Rows are points. Each copy is the shape, with its points in the same order, turned, moved and blurred by noise. Some copies are also mirrored. Which?

Shape (6 x 2):
[[ 0.5  0.2]
 [-3.8 -1.5]
 [-8.7  5.8]
 [ 1.4 -4.5]
 [ 0.8 -4.5]
 [-1.6  2.1]]
Copy 1, 6 rows:
[[ 0.1  1.0]
 [-1.3  5.5]
 [ 6.6  9.4]
 [-5.1  0.0]
 [-4.0  1.0]
 [ 2.5  2.9]]
Copy 1 is: only turned
Copy 2:
[[ 0.2  0.7]
 [-4.5  1.5]
 [-7.5 -7.0]
 [-0.4  5.8]
 [-0.4  5.2]
 [-1.9 -1.9]]
Copy 2 is: mirrored
Copy 3, 6 rows:
[[  0.9  -0.2]
 [ -3.4  -1.3]
 [ -3.3 -10.4]
 [ -0.9   4.5]
 [ -1.5   3.6]
 [  0.6  -3.1]]
Copy 3 is: mirrored
Copy 4 (6 x 2):
[[-0.4  2.1]
 [ 0.3 -2.5]
 [ 9.0 -2.8]
 [-4.7  0.4]
 [-4.7  0.3]
 [ 2.3  1.5]]
Copy 4 is: mirrored

Shape:
[[ 3.8  2.5  1.4  8.7]
 [ 2.6  1.0 -2.4 -3.9]
 [ 0.3  0.5 -7.9  3.0]
 [-5.7 -3.8  3.0 -2.6]
 [-1.0 -4.4 -1.3 -1.9]
 [-2.6  0.6 -1.0  2.6]
 [ 6.3 -1.3  7.3 -3.5]]
Copy 1 (7 x 4):
[[-2.4  9.1  3.4 -2.7]
 [-3.3 -1.9 -2.2  1.9]
 [-2.2  1.4  6.0  5.2]
 [ 8.0 -0.7 -3.3 -0.1]
 [ 2.3  0.2 -3.0  4.4]
 [ 2.1  1.6  3.1  0.4]
 [-3.2  3.4 -9.6 -3.2]]
Copy 1 is: only turned
Copy 2, 7 rows:
[[-5.5 -3.4 -4.0 -8.9]
 [-5.3  2.2  0.0  2.5]
 [-2.8 -0.2 -8.0  1.0]
 [ 3.8 -2.5  4.1  1.5]
 [ 1.2  2.1  0.3  1.1]
 [-0.9 -3.9 -2.3 -0.7]
 [-5.5  3.7  7.6 -4.8]]
Copy 2 is: mirrored

Shape (9 x 6):
[[ -3.3  -0.2   4.4   2.4  -0.6  -4.1]
 [  2.0  -2.4  -4.4   1.9   2.0  -2.9]
 [ -4.7  -1.3  -1.5   2.2  -5.0  -1.3]
 [  4.0  -0.5   1.1   1.4   2.2   7.5]
 [  0.5   3.5  -0.7   2.1   2.0   1.4]
 [-15.1  -2.6   7.2  -2.7   1.3  -2.3]
 [  1.8  -0.4   2.6   0.0   1.9  -2.9]
 [  3.7   6.2  -3.4   0.6   3.1   6.9]
 [  1.3  -0.9  -3.3  -3.4  -5.7  -1.4]]
Copy 1, 9 rows:
[[ -4.5   1.0  -3.8   0.6   1.1  -2.1]
 [ -1.0   4.9   3.7  -3.2  -1.9   1.8]
 [ -5.9  -0.3  -2.8  -5.2   1.1   3.1]
 [  5.5  -1.8  -0.7   1.5  -4.1   5.9]
 [ -0.2  -1.3   0.3  -1.1  -5.4   0.6]
 [ -2.3   1.8 -15.1  -5.8   3.3  -5.5]
 [  0.3   1.5   0.5   1.0   0.2  -1.8]
 [  4.2  -4.9   2.5  -2.1  -9.1   2.9]
 [ -1.3  -2.4   3.5  -6.0   3.5   2.4]]
Copy 1 is: mirrored
Copy 2 (9 x 6):
[[ 3.0  2.2 -3.1 -4.7  0.2 -4.8]
 [-1.5 -3.8  0.3 -1.0 -5.4 -2.3]
 [ 0.0  0.8  1.2  0.7  1.8 -7.2]
 [-1.3  5.0 -1.0  3.3 -4.5  4.7]
 [ 0.8  1.4  2.4 -1.7 -1.7  1.8]
 [-1.6  2.2 -8.6 -6.4 12.1 -5.2]
 [ 3.3 -0.4 -3.6 -2.5 -3.1 -0.5]
 [ 0.1  2.1  5.5  1.9 -2.7  7.6]
 [ 3.6 -3.7  0.5  5.3 -0.4 -3.8]]
Copy 2 is: only turned
Copy 3:
[[ -1.9  -2.8  -3.7  -2.3  -4.7  -2.2]
 [  2.8  -2.6  -0.3   2.8   2.7  -4.7]
 [ -3.7  -2.6  -4.9  -3.0   3.0  -2.6]
 [  9.2  -2.8   0.1  -6.5   2.6  -0.8]
 [  5.1   1.5  -3.2  -2.7   0.7  -2.7]
 [ -3.0  -8.6 -15.5  -2.8  -6.3   1.3]
 [  2.9  -2.1  -0.6   0.2  -3.0  -0.3]
 [ 10.3   4.2  -2.5  -4.3   4.7  -1.1]
 [ -1.7  -1.4  -0.5   0.2   5.7   2.7]]
Copy 3 is: only turned
Copy 4, 9 rows:
[[ 3.6 -1.9 -0.5 -0.7 -3.7  2.3]
 [-5.5  0.9  3.5 -2.2 -0.7  1.5]
 [ 1.4  4.9 -3.4 -0.5 -2.5 -0.3]
 [-3.1 -3.0  1.2  8.2  1.9 -2.9]
 [-2.9 -4.1 -1.4  0.2  0.9 -1.4]
 [ 5.1  0.0 -9.9  3.2 -8.8  9.6]
 [ 0.1 -3.9  1.6  0.6  0.5  3.6]
 [-6.9 -6.1 -3.1  3.2  4.7 -5.2]
 [-0.3  4.5 -0.8 -1.2  5.3  0.7]]
Copy 4 is: mirrored
